Every row gives one point. Any point is a mix of the corners, with weights that add up to 1. It lies inside the corners' shape when no weight is negative. Is each point inside? If not, which corners have a negative weight?

Corners:
(1): | 11 |  1 | -2 |
(2): |   4 |  27 | -29 |
(3): |  6 | 37 | -2 |
(4): | -34 | -79 |  31 |
Points:
| -11 | -39 |   6 | => outside (3)
| -24 | -54 |  22 | => inside
| -16 | -32 |  16 | => inside
| 2 | 2 | 2 | => inside

Corners:
(1): |  55 |  -7 |  27 |  38 | -11 |  16 | -70 | -14 |
(2): |  12 | -18 | -38 | -43 |  28 |  16 |  -5 |  46 |
(3): |   0 |  34 | -42 | -44 |  51 | -33 |  34 |   5 |
(4): | -28 | -11 | -15 |  56 |  18 |  28 |  17 | -41 |
(5): | -30 |  14 |  22 | -56 | -27 | -33 |  15 | -35 |
(6): | -17 |   0 |  48 | -46 |  26 |  10 | -95 | -33 |
(7): |  30 |  58 | -48 |  72 |  31 | -10 | -17 |  61 |
(8): |  -1 | -17 |  38 |  51 |  -2 | -28 | -21 | -11 |
(9): | 15 | -8 | 26 | 49 |  2 | 33 | 38 | 15 |
Points:
| -13 |  -5 |  23 | -58 |  18 | -13 |  -3 |  -8 | => outside (1, 4, 7)
|  11 |  16 |  13 |   1 |  13 | -14 |  -3 |  -1 | => outside (2, 4)
|  12 |   2 |  -2 |   8 |  15 |  -2 | -13 |  -3 | => inside
|  -7 |   3 |  19 |  42 |   5 |  32 | -22 | -28 | => outside (2, 3, 8)
|  16 |   7 | -14 |  22 |  10 |   2 |   3 |  13 | => outside (6)
|  17 |  26 | -16 |  38 |  21 |  -5 | -21 |  28 | => inside
|  21 | -18 |   4 |  16 |   0 |  16 | -16 | -11 | => outside (6, 7)
|   7 |   7 |  -8 |  15 |  11 | -16 |  -6 |  -2 | => outside (6, 9)
|   9 |  18 | -16 | -24 |  24 |  -3 | -25 |   1 | => outside (8, 9)

Corners:
(1): | -17 |  53 |  28 | -11 | -49 |  21 | -23 |   2 |  21 |   5 | -42 | -22 |
(2): |   8 | -39 |  54 | -25 | -21 | -74 | -15 |  44 | -23 |  62 |  72 |  10 |
(3): |  51 | -65 |  40 |  37 |  37 | -38 |  10 |  51 | -42 |  44 |  30 |  16 |
(4): |  17 | -49 |  14 |  33 |  33 |   3 | -52 |  36 | -13 |   8 |  29 | -32 |
(5): |  -7 | -29 | -58 | -27 |   7 | -12 | -39 | -20 |  16 | -23 | -60 |  35 |
(6): |  13 |  27 | -54 | -56 |  14 |  29 |  -2 |  38 |  39 |  15 |  24 | -42 |
(7): |  35 | -18 | -80 |  49 | -39 |  40 | -22 |  -4 | -17 |   7 | -32 | -33 |
(8): | -15 | -30 | -32 |  10 | -58 | -31 | -14 |   7 |  35 |  -3 |  29 | -10 |
(9): |  33 |  34 |   3 |  52 |  42 |  24 | -36 | -21 | -11 |   6 |  40 |  38 |
(10): | -63 |  12 | -62 | -64 | -34 |   8 |  13 |  15 |  12 |   8 | -36 |  21 |
(11): | -40 |  42 |  19 | -36 | -45 | -30 |  44 |   2 | -28 |  -9 | -51 | -17 |
(12): |  -1 |  48 |   0 |  17 |   6 |  39 |  -4 | -30 |   2 |  23 |  -3 | -23 |
(13): |  11 |  51 |  64 | -27 | -41 |  26 |  -7 | -20 |   3 |  29 |   9 |   5 |
Points:
|  14 |  -7 | -16 |  -2 | -10 |   0 | -10 |  -1 |   6 |  20 |  12 |  11 | => outside (1, 4, 11)
|  -5 | -21 | -19 |  10 | -11 | -11 | -19 |   6 |  -8 |   5 | -14 |   0 | => outside (6, 13)
| -22 |  19 |  -1 | -35 | -18 |   5 |  -2 |  13 |   9 |  19 |  26 |  -4 | => outside (1, 3, 5, 7)
|   0 | -12 | -28 | -17 | -10 |  -7 | -13 |   8 |   3 |   2 | -12 |   1 | => outside (1, 12)
|   0 |   3 |   8 |   5 | -11 |  -4 | -11 |   5 | -10 |  10 |  -2 |  -2 | => outside (6)
|   2 |   9 |   0 |   3 | -12 |   7 |  -6 |  10 |  -4 |  19 |   6 |  -5 | => outside (5)
|   4 |   7 |   2 |  -8 |  -9 |   0 | -11 |  15 |  -4 |  17 |   1 | -12 | => outside (8)

Corners:
(1): | -26 |   0 |  30 | -23 | -12 |  24 | -27 |  -3 | -33 | -35 | -12 | -59 |  30 | -95 |  29 |  -2 |  37 |   5 |  20 | -47 |
(2): |   3 | -20 |  51 | -14 | -41 |  -5 | -14 | -18 |  -4 |   8 |  41 | -35 |  49 | -48 |  42 | -17 |  48 |  -6 |  -3 | -49 |
(3): |  -4 | -35 |  -7 | -32 |  13 | -21 |   1 | -31 | -31 | -26 | -39 |  -8 | -12 |  10 | -16 |  19 | -43 | -17 | -12 | -27 |
(4): |  -6 |  17 |   8 | -39 |  -6 | -17 |  14 |  -5 |  -4 | -13 | -35 |  -5 |  -2 |  41 |  22 |  59 | -48 | -22 | -16 | -33 |
(5): |   7 |  36 | -49 |  12 |  33 |  19 |  35 |  17 |  31 | -30 |  30 |  14 |   1 |  83 |   0 |  -3 | -21 | -12 |  14 |  36 |
(6): | -39 |   9 |  48 | -50 | -35 |  -8 | -33 |  -2 | -18 |  18 |   7 | -48 |  51 | -56 |   8 | -27 |  13 |  12 |   5 |  -5 |
(7): | -31 | -32 | -20 |  27 | -51 | -38 |  13 | -25 | -16 | -13 |  -3 | -16 | -12 |  16 | -17 |  71 | -50 | -43 |  -9 | -29 |
(8): |  28 |   1 |  24 |   8 | -32 | -44 |  33 | -33 |  25 | -35 |   3 |  15 | -14 | -14 |  14 |  40 | -46 | -45 | -43 |  24 |
(9): |  12 |   5 |  21 |   4 | -42 |  29 | -35 |  36 | -48 | -17 |   9 | -33 |   7 | -27 |   2 | -27 |  89 |   9 | -40 | -26 |
(10): |   7 |  18 | -42 |  22 |  22 |  17 |  -4 |  38 |  -6 | -13 |  17 |  13 |  23 |   2 |  24 |   5 | -20 |  30 | -21 | -28 |
(11): |  53 |  18 | -52 |  55 |  18 | -15 |   5 |  40 |  19 |  31 |  18 | -18 |  14 |   8 |  32 |   2 |   1 | -34 |  -5 |  14 |
(12): |  18 |  39 | -61 |  14 |  26 |  11 |  22 |   9 |  49 |  39 |  14 |   8 | -14 |  13 |  16 |  15 |   3 |  11 |  10 | -27 |
(13): |  32 |  40 | -37 |  31 |  15 |   6 |  35 |  33 |  -4 | -23 |  28 |  42 |  10 |  17 | -23 |  17 | -35 | -24 |  18 | -23 |
(14): |  17 |  49 | -44 |   1 |  46 |  12 |  42 |  48 | -17 | -30 |  29 | -25 |  -5 |  51 | -29 |  21 | -19 |  28 | -25 | -27 |
(15): | -16 |  17 |  26 | -20 | -26 | -13 | -29 | -17 | -50 |   9 |  30 |   5 |  25 | -12 |  31 |  -4 |  62 | -40 | -14 |   3 |
(16): |  17 |  40 | -62 |  19 | -16 | -35 |  31 |  22 |   8 | -29 |  15 |  -4 |  10 |  12 |   8 |  12 | -16 |   7 |   6 | -45 |
(17): | -15 |  30 | -32 |   0 |  26 | -27 |  44 |  37 |  68 | -28 |   5 |  39 |  10 |  22 |   1 |   6 | -49 | -48 | -24 |  -2 |
(18): |  10 |  55 | -46 |  20 |  57 | -23 |  -8 |  16 |  48 |  -6 |  10 |   4 |   9 |  44 | -18 |  29 | -47 |  -2 |   6 |  -8 |
(19): |   0 |  35 | -28 |   5 |  36 |   2 |  -8 |  48 | -14 | -21 |  21 | -23 | -35 |  34 |   8 | -24 | -34 |  14 |  10 | -30 |
(20): |  -1 | -12 |  28 |   1 | -18 | -36 |   1 |  26 |   8 |  -5 |  33 |  -7 |  26 | -27 |  19 |  19 |  57 |   3 |   5 |  -1 |
(21): |   8 |   3 |  29 |  52 | -18 | -18 |  48 | -19 | -24 | -19 | -37 |  10 |  -7 | -17 |  13 | -11 |  10 |  -1 | -52 | -16 |
Points:
|   3 |  16 |   3 |   4 | -12 | -10 |   6 |  10 |  -6 | -13 |  15 |  -7 |  22 |  -6 |  14 |  12 |   7 | -12 | -13 | -14 | => outside (3, 12, 19)
|  12 |  39 | -19 |   9 |  12 |  -9 |  14 |  30 |   7 | -17 |  19 |   0 |   9 |  19 |   7 |  -4 | -20 |  -6 | -14 | -11 | => outside (1, 3, 7, 12, 20)
|  18 |  20 | -26 |  19 |   6 | -11 |  11 |  20 |   6 |  -3 |  15 |  -6 |   9 |   9 |  12 |   8 |  -4 | -14 |  -5 |  -7 | => inside
|   0 |   8 | -11 |   1 |  -2 | -12 |   5 |   6 |  -9 | -14 |   3 | -11 |   3 |   3 |   5 |   7 | -14 |  -6 |  -7 | -23 | => inside
|  -7 |  10 |  26 | -18 |  -2 |   3 |  -2 |   6 | -10 | -26 |   5 |  -4 |  25 | -14 |   5 |  -2 |  13 |  -6 | -19 | -13 | => outside (7, 11, 12, 16, 19)
|   5 |  19 | -10 |   2 |   4 |  -5 |   8 |  15 |   3 | -12 |   6 | -10 |  11 |  -3 |   6 |   0 |  -7 |   2 |  -7 | -17 | => outside (7, 15)
|   6 |  13 | -25 |   8 |   2 |  -7 |   3 |  17 |  14 |  -8 |  10 |  -4 |  10 |   0 |  12 |  12 | -18 |  -5 |   0 | -20 | => outside (14, 15, 21)
|   2 |  15 | -11 |   6 |  -3 | -11 |   9 |  11 |  -6 | -17 |  10 |  -5 |  11 |   5 |   5 |   8 |  -9 | -10 |  -7 | -15 | => outside (12)
